Each wall is flat, endless, passes through zero and stands at right angles to its row. A trip goes straight from one point to another. Which walls does it cross, in order?

Walls:
(1): [95 11]
(2): [  0 -16]
(3): [-10 -47]
(4): [56  4]
(5): [-43  14]
(6): [27 33]
Trips:
[ 5 28] to [-37  16] => 4, 1, 6
[-54  35] to [ 2 29] => 6, 1, 4
[-49 -56] to [-28 -34] => none
[10 61] to [-66  40] => 4, 1, 6
[-32  18] to [-63  -4] => 3, 2
[ 43 -45] to [11  3] => 6, 3, 2
[-24  13] to [ 1 31] => 6, 1, 4
[ 40 -35] to [ 39 -20] => 6
[ 84 -95] to [ 23 -36] => none

Walls:
(1): [ -5  -8 -17   5  -2  47  33 -18 -33]
(2): [-20  -1 -48  -6  22  17 -59   9  13]
(3): [ 52   7 -20  -8  46 -10   8  -8  20]
(4): [ 51 -69  51  24 -15  28   5   8  36]
Trips:
[-32  -3   0  15 -48 -13  18   3 -10] to [-48  -7  15  12 -74  47  -1  11   7] => 4
[ 56 -13  78  19  62   8  51  23 -48] to [  0  26  15   8   0 -63 -44  -7  16] => 1, 4, 2
[ 14  39  28 -43  35   5 -10  41 -10] to [ 16 -52  31  18  30  -9  38  23  14] => 2, 4
[ 31   9 -33  95   5 -19  54  56   8] to [ 27  -5  11   7   4  11  -8 -38 -31] => none

Walls:
(1): [ 28  12   8  74 -26 -51  27 -18  11 -36  39 -49  23  -2 -20 -22  -6   3]
(2): [ -6  23  17 -29 -16  26  11 -40 -11 -34 -62  12  14 -49  19 -28  -8 -16]
(3): [ 25 -12 -28  15   1  33   9  26  14 -31  11  60  30 -22 -57  61   6 -27]
(4): [-27  41  -7 -21  33 -58  85  14  44  64   8   3 -45  -8  11  53  23  33]
Trips:
[ 66  16   0  59  54  17  -8  32  42  38  -5 -23  34  20 -26  14  26 -44] to [-94   4 -14 -17 -29 -24  -9 -11 -15 -19  -7   2 -81  46   4   4   4   3] => 3, 1
[  1   4  20 -53  -4   3  -4 -59  34 -64  24  13  43  15  38  12  -5  19] to [-34  21   5 -23   9   1 -34  42  43  15 -42  57 -17  42  -7  51  13   6] => 1, 3, 4, 2
[  3  50  -5  18  -8  45 -15  27  39 -68  19  -6  25  -4  23 -69  54  35] to [ -8 -15  81 -31 -31  51 -54  49  27  22 -42  15 -13  11  11  86  14 -68] => 3, 1
[ 15  -6   9   3  -7 -25  -4 -15 -40  29  50  15   0   8  63 -22 -19   8] to [ 10  14  25 -15  13  -1 -15  95  35  44 -41 -22 -28 -24  -6  37  40  38] => 4, 1, 3
[  1 -21   4 -22 -53 -26  32  49  11 -25 -36  -8  35 -10  38   7 -12 -25] to [ 18 -30 -37  10   6 -27 -15 -46  -4  88  48  40  44 -16  -4 -25  19 -30] => 2, 4

Walls:
(1): [-18  -2 -13 -12  -6   6 -16  22   4  28 -25  17 -41  48  13  27 -24 -31
  30 -66   5  22   0  22  -3  14 -25  -1 -39  16 -12 -18  -3 -14  17  66
  10 -37  -3 -51  -4  29   3 -30 -54   0 -49  37]
(2): [-20  51  21  35  35  -2 -32 -37  32 -40   3  30 -16   0 -16 -16 -95   1
  -1  -7 -14  -7  14  42  13 -12  38  -5  11 -31 -17  -6  -2  -8  -6  -6
  15  21 -26 -21  22 -22  37 -18 -30  -5   4 -14]
(3): [ 67 -35   2 -40 -13 -14  32  19 -29   6  19 -11 -33  51 -29   4 -29 -13
 -28  37  -6 -21  26   5 -12 -42  45 -35 -17   4  16 -30 -25 -11  17 -17
  -9 -27  -6 -11 -10  17   6   9 -71   0 -45 -30]
(4): [-27  12  45  43  -9  23 -23  -7  12  47   5 -25 -18 -13  15  -6 -49 -11
  27 -26  71   3 -20 -34 -12  31  -2 -31   0  -2   6   6  12  -7  17  -5
 -33 -32  10  -5  -6   1  -2 -36  26 -26 -36  38]
(5): [  3  26  43  18   8 -30  16 -37 -12  10  12   7  14 -43 -11  13  12  32
  35 -18  -7   4   9  -4 -11   3   7  38 -16 -19 -59  22 -12  16   3  35
 -28 -18 -35   9 -23 -45 -20  -4 -30  11 -26   6]
(6): [  5   3 -22  21  28 -32 -17  10  -7  45 -11 -63 -35  24   8   7  62 -36
 -29  -2 -42  39 -25  -4  -7  -1  41  17  19  17 -60 -32  20   2   1   0
  40 -28  -3  43  15 -25  -7  40  -4 -54 -12  -8]
(7): [-31  -1 -25  22  19   6 -28 -13   3  -8 -20  63  17   8   6  37  58  39
 -57  28  26 -24 -34  -6 -28 -32  34 -16  12  -4  26 -29 -15  -4  49  -2
  30 -25 -15 -13  25  28  22  15  -2 -10  32  15]
Trips:
[ 11 -18 -30  20 -33  12  -2   3  38  18  16  -9  37  30  -7 -37   6   0
   2 -23  -5   4 -41 -15 -35  16 -45  11   4 -42  42  37  35  20  -7  17
  20  -8  35   8 -41  32 -19  -3   4  -7  25  55] to [-28  -8   0 -77 -12 -12  -1  18 -60  -3  11 -17 -15  19 -11 -30   8   2
  -9  26  21  74   0 -20  36  11  -2  57  14 -11 -53  11   1  21  25 -30
 -17 -39  33 -29   4  53  34 -18   8  20 -30 -38] => 6, 3, 4
[  6  28 -30   1 -19   6  -1  12  16  30  33 -37 -16 -30   0   3  18   0
   4 -12 -42   3  10  59   2 -23  20  35  17   2 -21  -7  10 -36  -6   4
   0  13  25  54 -10   0  32  21  30 -38 -32 -13] to [ 28  -5  41   6  -9 -15  54 -11  19  14 -39  -9  -2 -10  15  -6  17 -31
   9 -36 -38  29 -46  38  41   0 -29  -3 -23 -33 -26 -31  17   4  45 -10
  -6 -21  -9  19  29  -5   4  26   3 -37  19 -24] => 1

Walls:
(1): [  6   5  11  -3 -29 -52 -17 -32 -10 -14 -11   1 -20  10 -23 -53 -36 -12
 -30  14 -17  -3 -37  53 -13  -3 -19  27  15   4  -9  22 -22  21 -24  34
  19 -19  -3 -35  19  13  22 -10   1 -13  33 -76]
(2): [-11  24  14 -28  21 -65 -13  20 -14  57 -45 -15   6  19  -2   4  25  -3
   8 -40 -14  24 -28 -36 -30  38   2 -20  15  51 -31 -11  33   7  -5 -33
  -2  51   5  11  11   2   0  11  36 -32 -42  14]
(3): [ -6 -35  28  13 -11 -24 -23  -6 -11  -8  13 -45  27 -23  28 -48  17  -7
 -17  38 -10  32 -19 -51  52 -12 -47  24  25  29 -41  13 -22 -13 -31  16
   5 -23 -13  16 -32  43  -7 -11  13  24  19  -2]
(4): [-26 -23  16 -18 -45  33  -7   4  -4 -43 -10  12 -27  24   6 -14 -15  -7
  -2  17 -15  27  25  -1  28  10   0  -9   1  10   0  37  16  -8 -24   6
 -35 -18 -30 -14  38 -37  17 -12  25   1  39 -10]
(5): [-51 -19  49  23 -30 -24  25   7 -13 -18 -11  21  17   0  20   9 -21   8
  20 -24  23 -17 -30 -32  51  -8  16  12  27   6  42 -27  10  50  -2   1
 -19 -29 -45 -26  -6   5  -1 -45  26  14  38  12]
(6): [ -5  -5   0   1   6   1 -14 -12 -47  -7  17   0  -5 -33 -10 -31 -34 -11
   3  20  11  32 -11 -13   7 -15  95 -20  22   6 -27 -19  -6 -26   4  24
 -34  36  -2  17   6 -28  13  26 -19  26 -14  49]
(7): [ 21  33  16   5   4  -1   3  25 -25  15  34  20  18  16 -37 -18 -30 -41
  -8  43 -37  36  -1 -26  -6  22  12 -37   9   3  14  22 -30  45  -4 -11
   4  32  -2  41  15  -2   7   3 -29  20 -26   4]
(8): [-19  35 -43   9  22 -55  -1 -23  -1  26  46 -11  -8 -12  17  34 -10 -42
  10   7  20  -2 -42  -7  -1 -54 -19  -4  23  28 -17  17  12 -11  -4 -21
  -3 -17   0  -3  47   0 -19  -8   9 -36   7  10]
(9): [-31  35  33 -11  28  22 -17 -20  -3  12 -21 -34 -44 -17 -14 -31  27  -3
 -20 -19  -3  -5   6 -44  44 -29  27 -17  -5  12  26   2   6  11 -20   3
 -51  33 -49  12   0  65   1  25  28  28 -17  19]
(10): [ -6  -7 -17  25  32  20 -13  -6  28  -3  30  57 -17   6  -4 -23 -24  24
 -33  -9  18  43   9  -2  -1   2  17  18 -21  21 -17  28  21 -46  -6  -6
   8 -15 -40   4  45  36 -24  -2  17  33 -16 -35]
(11): [ -3  19 -25 -31 -43  12  -1  -2 -10  38  12  -6   9  -9   6 -25   3  18
 -32  -4  12  -9   4  30 -19  26 -14  19  12 -33  11  10  24   8 -16 -20
 -15 -10  38   4 -10  32  -4   5 -26  19  -9  -6]
Trips:
[-25  12 -12  67  36 -14 -21  -9  12  -8  53   6 -34  45  13 -32  16  18
 -39 -14  27   0   2  12  13  -7   9  -1  31 -18 -11 -14  10  21 -24 -31
  14  26   9   3 -26   0  -1 -26  13  48  13 -26] to [-30   1   0  14 -31  -2  16  14 -33   3  20  24  16  63 -27   3  -3 -20
  33   0  -3 -21  41  32  16 -26 -20 -17  19  15  28  21   4 -17   4  23
  11   8  12  17   9   6   1  14 -11  -7  30 -17] => 4, 9, 3, 10, 11
[ -7  16  25 -11  34  -1  -7  -7 -10 -15  12  23   1  12   0   1  24 -34
  35 -40 -37 -24  17   8  29   2 -44  29  13  17 -17  51 -20  68  14  23
  24   1  13 -25 -22 -27  -9 -12  20 -32  29  30] to [-44   1 -23  13  27 -53  21 -11  23  12 -35  -3  39  41  25  -9  16  29
 -14  14   8 -16   3 -18  -8 -32  12   8 -27 -13 -10   4 -13  23 -30 -21
 -34 -12   9   4 -13   1 -23  -8   4  11 -21  13] => 7, 4, 9, 1, 11
[-13 -19 -19   8  -7   6 -10 -31 -21   7   9  -4 -12 -15 -34   4 -22  40
  -1 -15  17   0 -29 -21 -62  -9 -21 -12 -15  37   0  29   0 -23 -25  27
   7 -31  -8   5   7  23  -9  11  27 -40  30 -19] to [ -6  25 -22  26  -9 -19  -3  -6  19   9   9   5  -8  34  18   4  12 -44
 -13 -10 -14  12  17 -22   4  -6 -49 -11   9  17  35  -2  -2  19  21  -5
 -10  80  -5  -4 -57  -6 -21 -51   7   3  20 -17] => 9, 4, 5, 7, 10, 1
